Each row is a point. Examples show where two turns around zero, p and q, send a point. Write where each new point lands after one turn and then the other. Backwards means that the second turn is done in reverse. Each puzzle has new turns, and all numbers are rounded.

Turn p:
-0.13 -2.06 => -0.12 -2.06
+0.83 -0.65 => +0.83 -0.65
-0.71 +2.71 => -0.72 +2.71
Turn q:
+2.51 -0.11 => +2.49 +0.31
+1.51 +1.48 => +1.24 +1.71
+0.18 -0.49 => +0.26 -0.45
-1.53 +0.33 => -1.56 +0.07
-2.66 -1.21 => -2.42 -1.64
Where do these land?
p, then q: +0.43 -0.85 => +0.57 -0.76
q, then p: +1.98 +0.86 => +1.81 +1.18
q, then p backwards: -1.79 -1.15 => -1.58 -1.43
q, then p: -0.71 -1.75 => -0.40 -1.84
p, then q: +0.09 +2.89 => -0.40 +2.86

Turn p:
-0.60 +0.26 -1.62 +0.22 => -0.86 +0.42 -1.36 +0.59
+1.55 -0.86 +0.72 -2.59 => +1.33 -1.36 -0.25 -2.58
+0.68 +1.03 -0.84 +2.61 => +0.73 +0.75 -0.34 +2.80
+1.09 +0.62 -0.75 +0.57 => +1.01 +0.20 -0.84 +0.83
-1.13 -3.11 +2.60 -1.65 => -1.40 -2.50 +2.55 -2.39
-1.59 +2.06 -0.11 +0.84 => -0.81 +2.49 +0.25 +0.76
Turn q:
-2.33 +0.64 +0.66 -0.38 => -2.22 +0.83 +0.75 +0.49
+1.50 -1.02 +1.95 +1.81 => +2.41 -0.13 +1.83 +1.09
-2.26 -1.14 -1.40 -0.90 => -2.53 -1.63 -0.21 -0.30
+1.31 +0.72 -1.24 +1.25 => +1.34 -0.07 -1.68 +0.84
+2.14 -1.26 +2.50 +1.62 => +3.05 -0.03 +2.29 +0.68
+1.12 +1.75 -1.27 -1.60 => +0.14 +1.16 -2.12 -1.63
-1.47 +0.31 -1.20 -1.79 => -2.18 -0.14 -0.86 -1.18
Where do these land?
p, then q backwards: +1.92 +2.80 +0.98 +2.38 => +1.86 +1.42 +2.23 +2.78
p, then q backwards: +1.43 -0.22 +0.69 +2.04 => +0.47 -0.85 +0.73 +2.29
q, then p: +0.23 -0.72 -1.18 -1.27 => -0.81 -0.88 -0.86 -1.19
p, then q: -2.10 -0.64 -0.93 -0.80 => -2.50 -0.20 -0.05 +0.10
q, then p: -1.47 -1.21 +0.44 -2.35 => -1.65 +0.09 +1.15 -2.30

Turn p:
+3.03 +2.12 +1.65 -2.06 -0.16 -1.11 => +2.05 +2.46 +2.22 -2.33 -0.41 -1.06
+0.82 +2.04 -1.65 -2.30 -0.86 +1.39 => +1.09 +2.46 -1.62 -1.71 -0.77 +1.45
+0.72 +0.60 +1.90 +0.97 +0.30 +0.87 => +1.24 -0.04 +1.84 +0.97 +0.16 +0.62
-2.65 -1.37 -0.72 -0.17 -1.08 +0.30 => -2.22 -0.93 -1.39 +0.86 -1.40 +0.55
-1.48 -2.06 +1.09 +2.06 +3.19 -1.67 => -2.37 -2.32 +1.67 +1.31 +2.86 -1.07
+0.30 -2.05 -1.68 -0.29 -0.28 +0.34 => -0.19 -1.81 -1.66 -1.13 -0.14 +0.10
-0.72 +0.71 -0.60 +1.79 -1.11 -0.12 => +0.41 +0.17 -1.07 +2.01 -0.30 -0.60
Turn q:
+1.05 +0.15 -4.24 -0.53 -3.84 +0.14 => +2.76 +0.54 -3.60 -2.02 -2.98 -0.60
-0.70 +0.74 +0.84 +0.91 +2.44 -1.29 => -2.14 -0.15 +0.52 +0.85 +1.80 -1.18
-0.41 +0.73 +0.73 +0.73 -1.24 +1.54 => +0.22 +1.51 +0.37 +0.97 -1.21 +0.90
-0.06 +0.74 +1.23 -0.38 -2.71 -1.34 => +0.28 +1.06 +1.62 -1.39 -2.11 -1.08
+1.47 +0.73 +0.85 -0.74 +1.53 -0.50 => +0.03 +0.48 +0.77 -0.76 +2.26 -0.21
-1.17 +0.02 +0.39 -1.26 +1.39 -0.09 => -1.63 -0.75 +0.28 -0.56 +0.75 +0.93
-0.18 -3.11 +0.20 +1.28 +2.44 +1.52 => +0.48 -2.68 +0.03 +2.92 +1.50 +1.21
Where do these land?
q, then p: +1.93 +1.91 +0.76 +0.53 -1.36 -0.03 => +1.30 +2.56 +0.96 -0.28 +0.31 -0.87
q, then p backwards: -0.10 -1.63 -0.54 +0.59 +1.23 -2.93 => +0.49 -2.49 -0.22 +1.38 +0.36 -2.21
p, then q: -1.03 +1.06 +1.54 +1.01 +2.32 -1.18 => -2.31 +0.36 +1.46 +1.68 +1.27 -0.57
p, then q: +2.29 +1.06 -1.99 +0.72 -0.52 -0.11 => +1.41 +0.27 -1.47 -1.42 +1.88 -1.16
q, then p: -2.86 -1.08 +2.16 -2.60 +1.11 +0.69 => -1.85 -1.56 +1.28 +0.93 -1.77 +3.31
q, then p: +1.35 -2.93 -1.47 +1.56 -0.59 +0.83 => +2.48 -2.54 -0.85 -0.65 +0.61 -1.40
p, then q: -0.09 +1.37 +0.76 -1.62 +0.53 +1.29 => -0.27 +1.96 +0.34 -0.15 +0.15 +1.72
q, then p: -1.50 +0.24 -1.20 -0.19 -2.72 +1.44 => +1.48 +0.59 -2.04 +0.35 -2.50 +0.43
